Every row gives one point. The points of each table are mixes of a few directions, plus a little noise. How many directions does each table use, and how many do they share? Where both have some left over, give the other angles between the two spaces (their principal angles), to ten degrees, smallest first.
(in the rows, 128 means zero)

First:
[[141 115]
 [144 111]
 [ 77 180]
 [149 106]]
Second:
[[112 190]
 [139  85]
 [139  86]
 [130 121]
 [120 159]]
Directions: first 1, second 1, shared 0; angles 30

First:
[[ 98 106  95 140 143 115]
 [ 99 114 107 142 135 118]
 [147 184 202 143  79 143]
 [146 108  27 132 116 170]
 [134 131 132 126 126 131]
 [116 103 105 120 154 115]
 [157 119 163  85 162 113]
 [126 158 194 136 110 117]]
Second, 6 rows:
[[115 148 132 138 151 151]
 [ 88 114 137 117 116 114]
 [108 153 134 140 156 157]
 [106 160 134 143 164 164]
 [229 113 104 129 105 108]
 [122  79 128 101  76  74]]
Directions: first 3, second 2, shared 0; angles 40, 80

First, 9 rows:
[[ 94 140 138 124 129 141 118  96 130]
 [163 125 123 147 122 141 138 155 129]
 [108 118 184  60 135 117  80 112 118]
 [ 95 125 138 121 144 112 129 130 119]
 [215 105  67 133 113  79 157 171 137]
 [ 70 133 203 108 150 161  96 127 109]
 [117 146 115 143 115 153 128  90 140]
 [ 70 142  99 153 139 116 152  99 131]
 [218 119  85 162 105 131 155 172 139]]
Second, 7 rows:
[[167 105  92 117  95 140 145  98 119]
 [ 97 133 195 181 165 182 139 205 102]
 [111 121 149 155 148 144 147 171 108]
 [129 151 122 100 120 103  95  89 159]
 [109 134  75  89 133  33 123  89 153]
 [151 138 148 127 109 172 108 113 136]
 [132 117 114 130 126 123 143 131 120]]
Directions: first 4, second 3, shared 2; angles 50

First:
[[136 157 143 130 179 152  97 122 170  83  84  96 109 130]
 [102  97 110 171 168 122 162 123  67 140 155 132  94  79]
 [113 137 129 135  84  86 129 178 134 178 164 127 147 129]
 [142 154  88 127 145 123 138 106 176 103 112 112 114 194]
 [144  83 126 155 124 181 133 140  54 150 137 152 156 101]
 [125 134 181 105  73 122  86 159 155 157 141 132 165 102]
 [101 139 135 127 116  85 118 103 195 140 169 119 104 117]
 [132 106 154 102 103 138 136 143  58 135 114 156 150  98]
 [138 156  83 121 172 115 160 111 133  83  86 111  97 187]
 [134  88 122 117 106 141 159 118  50 141 134 166 143 113]
 [143 157 138 117 136 144  90 104 215 100 111 106 127 158]]
Second, 9 rows:
[[140 183 126 173 172 128 132 116  87  81 112 127 161 149]
 [118 166 136 155 151 135 128 118 102 107 122 131 145 148]
 [106 141 148 122 123  76 176 125 129 138 123 144 143 128]
 [110 146 124 136 140 178  87 135 119 122 122 114 105 158]
 [125 121 104 104 138 169  84 167 147 129 105  91  72 149]
 [116 146 148 146 126 113 149 101 110 127 143 150 159 129]
 [158 104 128 148 115 140 121  97 117 126 159 148 162  99]
 [136  79  93  46 118  89 141 209 198 155  77  77  44 119]
 [140  65 147 122  69 125 136  85 142 167 188 170 161  75]]
Directions: first 6, second 4, shared 1; angles 30, 70, 90

First, 9 rows:
[[129 131 115 133 133 118 148 145 125 140 137 151 141 159 115 139 139 125
  129 154]
 [108 109 111 132 138  96 131 116 114 116 143 102 132 101 126 148 122 121
  121  94]
 [113  98 121  99 146 126 111 115 122 108 136 102 132  89 130 128  98 122
  112 116]
 [151 156 130 138 120 145 151 158 138 156 123 181 137 195 115 123 153 132
  139 186]
 [141 161 148 166 100 132 130 123 135 138 112 129 110 137 140 122 157 139
  147 104]
 [142 157 134 156 111 129 145 140 133 147 121 153 125 165 125 129 158 134
  144 139]
 [110 104 112 116 144 107 127 120 118 115 142 107 135 102 125 142 112 120
  117 111]
 [124 123 135 125 125 130 114 114 128 117 124 106 120 100 137 123 119 129
  126 103]
 [135 114 146  86 134 171  95 122 140 114 114 120 122 103 139  98  95 131
  117 145]]
Second:
[[114 126 124 148 122 101 130 111 120 119 133 100 120 101 133 142 135 127
  131  79]
 [ 94 123 119 182 115  60 131  86 106 108 139  56 110  61 145 164 145 126
  135   7]
 [140 130 132 109 133 153 127 143 136 135 123 153 135 151 123 116 122 130
  125 170]
 [125 127 127 133 126 122 128 124 126 125 130 123 126 122 129 131 130 127
  128 118]
 [134 128 129 120 129 138 127 135 131 131 126 138 131 137 126 122 126 128
  126 146]
 [130 127 128 126 129 132 127 129 129 129 127 131 128 131 127 126 127 129
  128 133]
 [135 129 130 119 130 141 128 136 133 132 125 141 131 140 125 121 125 128
  127 152]
 [141 130 131 108 132 155 128 145 136 136 123 156 135 153 123 115 121 129
  126 174]
 [140 129 131 108 132 154 127 144 136 136 123 156 135 153 123 115 122 129
  124 174]]
Directions: first 3, second 1, shared 1

First:
[[141 140 107 144 127 135 119 134 118 142 127 120 119 108 134 114 151 149
  127 109 129 129 138 136 147 138 120 124 130 123 129 129]
 [ 79 124 185  85 131 100 140 114 129  91 124 139 132 184 109 168  59  68
  136 200 126 146 106  99  84  82 154 133 113 142 103 118]
 [107  52 189  87 132 127 175 109 200  82 138 168 186 180 113 156  71  77
  126 161 129  92  92 115  63 131 139 147 136 142 157 129]
 [164 128  87 159 125 150 121 139 129 155 131 121 126  88 141  98 179 172
  123  76 129 114 144 150 159 163 108 126 140 118 147 135]
 [107  82 175  95 131 123 158 114 171  94 132 155 163 169 116 152  81  87
  128 160 127 110 103 116  81 121 139 140 130 139 141 127]
 [117 159 124 129 128 116 112 129  97 133 123 115 105 128 126 132 125 126
  132 142 126 150 135 122 138 109 134 122 119 127 106 124]
 [112 187 116 134 128 110  97 133  70 140 118 102  84 123 128 131 129 130
  134 149 125 168 143 120 151  95 138 116 111 125  89 121]
 [195 152  41 192 123 164 103 152 109 185 131 104 109  46 155  70 229 216
  119  30 131 115 165 169 199 186  92 117 145 107 151 139]]
Second:
[[128 161 137 110 121 139 126 125 129 131 182 123 121 121 151  77 139 116
  126 142 144 130 144 133 101 158  97  90  95 184 169 147]
 [117  86 142 133 180 196 125  96 153  73  53 134 148  99 119 208 120 151
  117 118 115 150  97 140 181  89 220 203 181 120  86 158]
 [106 112 121 111 165 173 134 181 146  90  79 141 124 146 137 248 150 108
  141  87 115 125 160 144 208  95 198 161 186 107 112  95]
 [135 151 133 111 122 134 142 132 151 145 209 122 116 124 147 119 136 126
  132 148 120 110 124 155  77 136  64  75 109 186 122 117]
 [138  96 120 154 120  96 127 108 107 136  74 131 142 131  99 119 109 146
  123 126 129 130 104 102 139 117 150 163 137  69 108 130]
 [144 116 119 157 103  97 122  93 133 125 122 126 111 104  94 120  95 161
  131 149 143 144 104 111 113 136  88 143  90  81  93 110]
 [127 142 142 114 135 136 138 127 131 150 168 121 145 136 151  94 143 116
  119 135 112 111 120 148  92 128 117  96 137 184 146 156]
 [122 181 124 114  98 116 112 154 117 133 177 125 101 137 149  69 139 103
  135 131 159 140 179 115 117 176  81  85  73 156 190 124]
 [104 127 121 179  99  75  93 126 116 151  40 112 149 138  92 141 109 153
  129  97  83 138 109  95 139  94 151 188 143  31  91 132]
 [158 113 121 101 133 118 166 138 100 143 176 144 126 151 143  85 143 102
  128 147 162 101 140 134 113 152 109  75 122 163 165 117]]
Directions: first 2, second 6, shared 0; angles 60, 80

First:
[[ 90 124 101 112 140  97 155 118 145  67 132 131 135 142 120 132 162 148
  150 140 105  97 109 131 182 144 148 108 104 128 100 174]
 [117 125 129 167 178 165 153 173 123 139  77 139  99  98  88 135 150  89
  184 165  72 131  64 113 189 130 196 113  58 119 140 165]
 [ 97 171 125 140 114 151 150  94 107 164 142 152 116 117 109 134 122 136
  123  76 153 162  94 113 125 105 109 153 141 114 124 103]
 [ 96 165 149 101 135 116 142  91  95 107 170 120 118 101 126 113 139 141
  128  74 159 154 104 113 106 109  76 132 122 138 159 106]
 [141 133 129 138 109 141 120 123 127 162 128 135 130 135 132 131 109 128
  110 116 143 140 141 129 108 121 120 143 153 122 124 106]
 [117 114 129 126 170 119 141 155 131  85 110 118 119 112 114 124 159 113
  166 163  89 108 100 124 169 140 160 101  74 136 139 169]
 [219  58 124 121  84 105  56 162 175 143 115 104 170 183 188 131  84 128
   70 190 137  86 249 168  70 157 129 126 198 136 105 115]
 [148 136 139 120  96 129 106 108 121 158 151 125 137 137 149 124 100 138
   90 101 168 145 164 133  74 118  87 148 175 129 133  87]]
Second:
[[130 127 144 111 119 111 140 102 109 123 155 163 117 113 141 140 126 111
  143 115 153 129 123  98 134 123 108 150 163 119 129 130]
 [149 143 168 108 137 132 110 128 130 123 150  75 136 118 169  94 129 141
   79  81 161 148 172 149  48 133  64 102 122 157 186  76]
 [186 111 162 138 135 154  82 168 129 168 110  89 131 119 150 109 101 108
   96 140 133 142 173 146  58 129 115 119 127 146 176  87]
 [ 52 154  83 128 153 121 147 123 123  82 118  97 130 134  66 115 157 169
  151 132  87 126  65 148 170 116 156 107  50 138 111 159]
 [ 84 167 125 127 139 136 168 106 136 110 139 121 128 125 127 120 159 152
  119  72 134 140 103 133 139 132 108 109 102 128 132 121]
 [100  88  68 110 123  77  93 136 117  72 119 109 144 159  68 131 121 154
  171 222  78  84 106 143 174 116 185 135  99 138  76 193]
 [158 123 136 149 123 155 123 149 154 161 109 120 135 139 153 126 121 122
   97 120 130 132 160 143 107 142 129 116 137 124 132 107]
 [131 132 131 128 117 128 142 117 144 130 136 141 133 136 153 133 134 132
  112 105 142 127 146 128 128 139 114 127 151 122 121 121]
 [146  96 127 144 109 125 146 116  83 171 121 246  89 101  97 185  99  56
  213 184 126 122  78  49 210 108 185 205 193  81  85 178]
 [141 134 134 140 123 143 133 134 153 142 121 119 137 139 154 125 130 135
   98 106 137 131 155 144 111 143 118 114 134 127 131 107]]
Directions: first 4, second 5, shared 3; angles 50

First (9 x 32):
[[120 140 133 117 132 128 154 124  98 166 127 145 130 137 153 116 120  87
  113 149 144 135 143  73 135 129 126 110 106 119 124 100]
 [129 130  95 104 126  85 111 134 170 122 114 148 100 131 123 148 185 178
  121 175 127 121 118 209 134 101 137  95 155 143 143 125]
 [142 107 132 158 122 142  83 134 166  59 136  87 136 110  84 142 121 189
  159  71  99 117 105 200 113 139 128 175 161 138 129 181]
 [136 113 154 165 126 165 110 128 126  86 142  87 153 113 103 125  85 135
  154  57 108 124 119 121 114 153 122 183 131 125 118 165]
 [140 111 112 138 121 112  79 136 186  65 126 106 119 116  87 154 157 210
  149 107 102 112 101 239 118 120 135 147 172 147 140 172]
 [118 145 120 103 133 111 159 124 105 179 120 161 118 142 160 118 141  89
  104 178 151 137 144  85 142 118 129  88 107 122 130  88]
 [109 159 122  86 137 108 195 120  69 228 119 188 116 153 194 103 137  36
   84 213 171 147 165  18 149 113 127  60  79 113 125  51]
 [135 116 144 154 125 153 111 129 132  92 137  97 145 117 108 129 101 141
  147  76 113 123 118 134 118 145 123 168 134 127 123 159]
 [123 135 141 128 131 142 149 124  99 153 131 133 136 132 145 115 106  88
  121 127 139 135 140  71 131 136 123 127 106 118 120 112]]
Second (11 x 32):
[[ 98 130 144 131  93 139 133 137 159 162 159 149 115 162 147 126 112 120
  142 155  81 152  60 151 180 162 127 149 133 130 111 143]
 [110 122  91 119  84 178 170 169 189 218 150 170 137 167 141 120 115 130
  116 168 149 187  78 119 187 127 142 124 105 156  84 144]
 [153 134 138 127 154 106 110 106  88  95  97 106 125 111 118 138 129 120
  123 105 131 103 181 124  93 125 125 120 129 112 150 117]
 [167 138 130 121 159 110 121 107  82 108  84 113 131 114 118 134 123 114
  108  98 144 104 209 106  83 121 130 104 117 116 149 113]
 [148 146 144 127 109 124 122 104 120 147  94 113 115 162 142 134 106 100
  119 124  94 143 149 144 153 180 128 124 116 109 134 141]
 [133 133 175 120 110 106 144 127 162 159 150 115 142 160 145  72  91 118
  100  81 103 123  87 114 161 179 147  81 104 130 116 136]
 [108 117 136 138 174 106  98 126  78  47 153 135 115  68 112 149 162 149
  159 132 130  73 135 128  60  67 110 163 166 127 156 101]
 [ 65 117 118 134 104 162 135 167 148 158 191 197 103 135 141 152 141 136
  165 200 103 148  46 143 156 101 122 192 150 154 103 130]
 [145 126 134 141 156  98  96  93 102  45 100  67 134  91 108 133 152 142
  143  98 136  95 163 149  91 124 109 127 149  99 158 126]
 [157 127 132 123 181 105 114 116  67  79 104 124 128  85 108 137 138 128
  118 100 156  82 208  96  52  86 127 113 130 124 159  99]
 [125 119  69 122  86 177 168 159 204 192 123 121 159 154 128 113 136 148
  120 149 182 197  93 133 189 126 140 107 108 145  86 154]]
Directions: first 2, second 5, shared 0; angles 40, 70
